Rows are points. Before rounding, the points of a table are all equally far from one centre. They may lie mostly on one side of it. Write the centre, to within rounding.
In the rows, 128 means zero.

Points (6 x 3):
120 108 123

161 96 107

188 130 112

167 122 97

169 163 131

191 102 130
Centre: 156 124 138

Points (10 x 6):
173 138 148 122 144 87

132 146 98 93 102 88

177 163 136 77 119 94

171 113 146 63 89 112

154 178 124 123 125 98

137 114 152 121 76 107

195 142 136 115 116 174

145 122 153 97 94 82

117 113 148 130 88 143

148 116 86 81 123 172
Centre: 153 129 127 103 120 132

Points (13 x 8):
151 135 139 141 127 162 57 130

90 126 173 119 166 127 110 158

135 135 162 63 123 100 125 123

116 131 161 106 164 157 147 61

136 98 185 141 100 138 131 139

130 57 154 116 141 145 80 123

109 115 144 143 184 144 118 75

122 91 167 134 99 171 87 130

182 157 148 128 185 152 115 103

125 148 119 99 96 131 101 95

128 99 158 121 186 108 138 91

145 158 166 120 142 133 127 61

97 79 149 109 151 193 113 129
Centre: 138 121 151 109 145 149 115 118

Points (18 x 11):
136 88 92 166 133 114 174 139 122 90 98

124 110 90 127 94 95 169 147 99 141 53

97 110 120 143 95 88 170 149 128 162 92

112 119 133 112 176 123 136 139 142 144 129

156 142 132 96 112 110 156 102 100 113 60

172 162 143 106 118 74 119 150 118 137 81

136 134 161 133 155 108 172 185 122 140 67

165 151 102 171 146 106 141 160 120 135 49

137 91 87 149 129 94 124 141 125 179 61

178 69 128 99 113 105 166 124 90 127 111

119 134 95 108 127 87 148 93 111 148 82

137 141 121 96 158 101 120 141 132 109 62

145 128 102 129 156 81 166 157 118 190 90

151 138 135 137 156 69 173 173 119 164 93

113 142 106 177 115 88 159 160 92 139 80

143 75 119 87 161 96 143 151 131 126 108

143 147 90 170 149 101 121 164 79 134 83

123 148 149 149 187 130 141 150 110 138 108
Centre: 149 117 125 135 127 116 142 141 113 138 96

Points (20 x 14):
148 174 84 113 134 159 106 119 153 143 111 111 119 104

140 114 145 109 165 125 147 139 107 117 72 123 79 97

166 107 73 56 138 134 110 128 143 123 92 168 141 127

155 133 81 85 146 147 120 125 164 87 70 90 98 110

92 120 81 102 85 135 89 112 121 80 90 96 98 144

111 100 66 104 122 129 116 89 151 80 63 141 100 140

92 126 100 55 132 136 113 125 149 85 66 99 110 152

166 130 95 94 159 132 134 90 168 104 100 121 123 149

122 130 115 101 126 171 84 122 168 102 117 115 86 124

107 137 102 87 148 124 89 81 170 109 112 94 98 114

126 145 145 91 118 159 114 134 148 76 71 118 104 83

121 117 112 104 120 179 103 130 133 98 56 90 92 135

129 121 114 119 127 143 149 108 155 61 121 111 92 123

140 99 109 133 123 132 103 101 139 153 46 114 128 126

121 131 95 68 170 166 133 154 129 100 112 126 83 92

99 102 61 97 121 140 154 99 142 88 60 108 138 106

79 125 69 96 182 107 112 168 100 115 76 136 132 115

100 176 116 130 129 116 126 86 109 110 107 90 124 139

123 138 90 91 128 136 107 135 120 52 50 84 109 99

117 135 87 89 152 166 107 101 99 100 156 143 106 145
Centre: 122 120 103 102 137 128 111 123 114 106 98 125 130 113

Points (23 x 20):
133 127 132 138 115 118 177 118 163 100 114 127 175 115 80 140 125 147
 159 168

143 140 131 121 69 80 144 152 164 95 140 161 153 93 78 86 93 115 123 131

115 132 103 142 80 120 82 148 125 88 125 162 153 54 132 98 124 131 72
 114

137 168 86 95 82 92 71 141 135 112 59 132 158 72 130 150 95 121 100 107

138 206 98 134 99 92 101 163 117 91 98 78 158 73 138 105 148 164 95 136

154 127 103 85 122 130 103 151 170 151 113 136 139 140 99 113 174 165 91
 109

116 131 101 93 118 128 127 129 181 124 121 145 123 107 76 113 94 161 145
 154

178 131 109 176 119 132 123 116 177 118 81 154 131 96 97 126 102 154 109
 168

129 132 114 129 128 81 137 142 136 114 68 145 157 61 51 102 124 118 142
 86

144 122 120 121 96 149 124 134 133 48 146 109 158 40 68 92 114 125 121
 119

192 110 101 128 83 106 161 149 127 99 131 112 140 133 113 147 159 91 129
 181

113 150 85 127 75 106 85 111 173 101 117 118 168 78 137 128 128 76 135
 150

108 129 98 104 84 114 154 195 105 118 101 73 146 59 138 95 124 155 83
 140

143 161 126 151 124 92 144 111 122 71 76 123 100 99 123 166 134 105 106
 182

168 170 142 93 127 93 86 96 122 142 106 95 178 108 125 132 131 119 145
 149

198 163 143 118 115 129 153 139 122 110 128 129 166 40 89 78 142 140 137
 131

106 136 127 155 90 125 89 137 148 136 142 106 88 114 125 75 112 129 127
 147

107 160 99 141 76 131 108 123 179 119 128 97 119 81 96 103 151 180 129
 135

128 139 126 175 136 149 134 152 180 68 123 106 119 123 122 123 124 113
 148 168

157 122 59 118 103 81 117 157 119 143 132 100 144 70 51 113 151 98 117
 123

140 190 102 115 95 117 107 170 150 77 113 116 96 62 92 114 135 134 155
 150

134 158 96 133 133 87 116 131 149 112 105 143 120 88 134 130 101 184 118
 166

147 128 121 158 83 114 88 117 148 94 114 122 173 83 101 115 174 132 91
 173
Centre: 146 150 109 126 108 133 140 135 130 114 105 105 141 105 111 120 120 112
 102 115

Points (30 x 24):
133 169 88 121 205 81 129 110 123 96 107 155 177 139 183 94 152 176 135
 104 159 143 127 110

109 109 124 114 149 115 119 95 158 113 124 152 153 97 118 118 139 134
 179 147 148 142 168 112

141 140 150 144 149 102 148 137 112 109 86 95 125 142 152 118 140 167
 133 155 154 77 98 147

145 127 117 170 169 158 179 126 160 126 120 99 165 114 153 96 177 166
 152 123 180 139 111 148

141 140 106 172 167 91 161 131 124 136 127 116 188 91 166 69 161 126 131
 85 108 148 127 117

69 131 109 115 176 134 121 167 150 162 146 141 171 133 144 94 102 174
 133 101 116 137 100 100

85 163 86 116 138 137 103 133 112 104 155 105 158 147 204 116 132 156
 126 186 88 140 82 111

132 159 82 92 132 154 173 88 147 151 143 122 193 122 158 89 173 163 154
 134 106 125 122 140

116 168 96 97 163 148 166 128 158 141 125 109 183 89 169 87 124 168 177
 170 110 160 117 132

88 127 96 110 196 110 163 126 139 133 146 84 160 131 146 68 156 141 146
 125 95 133 116 80

86 126 107 162 132 120 160 122 104 113 121 110 190 130 201 58 196 118
 153 140 129 120 118 126

146 102 128 90 105 136 133 114 167 114 131 119 157 106 182 100 134 163
 127 151 126 92 145 146

121 158 107 155 134 174 113 74 146 129 154 157 184 133 200 76 130 208
 149 147 130 113 130 126

59 138 93 157 161 142 122 118 177 142 121 118 181 141 183 117 140 160
 114 144 107 153 120 180

165 182 140 148 155 107 144 112 128 88 101 117 156 119 247 102 119 136
 151 140 116 128 137 125

139 128 86 130 144 96 138 91 145 66 121 121 171 108 142 88 166 178 171
 135 112 116 88 102

115 193 125 174 156 122 133 125 146 170 90 130 176 139 172 45 162 138
 126 79 142 133 93 154

106 116 137 136 128 96 130 106 131 122 166 147 179 147 111 82 184 174
 157 144 123 145 109 145

126 156 102 147 89 118 136 117 139 101 132 113 136 167 147 60 94 173 158
 137 129 148 94 86

105 136 74 145 160 131 126 116 109 98 148 85 202 92 168 122 143 144 123
 151 157 137 62 98

114 132 97 136 157 174 157 79 147 123 124 122 174 111 115 132 138 163
 129 157 119 122 146 96

164 104 145 88 158 109 131 122 145 72 116 115 147 152 144 100 150 163
 146 116 121 131 155 123

130 104 127 104 164 91 148 104 110 113 129 103 146 114 178 57 144 159
 124 96 96 170 94 132

122 158 113 124 140 154 175 113 120 89 109 104 130 88 141 61 154 180 125
 151 130 158 108 112

86 122 114 120 111 134 154 89 131 114 109 110 178 112 131 80 89 161 132
 157 145 126 153 129

70 145 125 116 142 80 102 125 124 77 117 110 145 123 187 124 162 149 152
 143 153 177 79 138

117 144 75 93 181 93 136 109 153 115 93 129 164 186 153 80 157 150 104
 148 148 130 116 118

82 161 129 142 160 160 161 103 156 109 147 97 209 120 124 69 147 183 183
 141 112 118 107 138

76 141 132 125 182 110 144 107 131 136 135 148 199 152 149 81 141 182
 188 131 129 89 101 165

135 187 76 132 155 108 137 89 162 98 143 128 179 134 161 89 100 133 157
 169 137 175 124 77
Centre: 118 156 129 134 156 138 117 111 138 115 131 122 161 134 164 93 133 131
 140 127 133 129 106 128
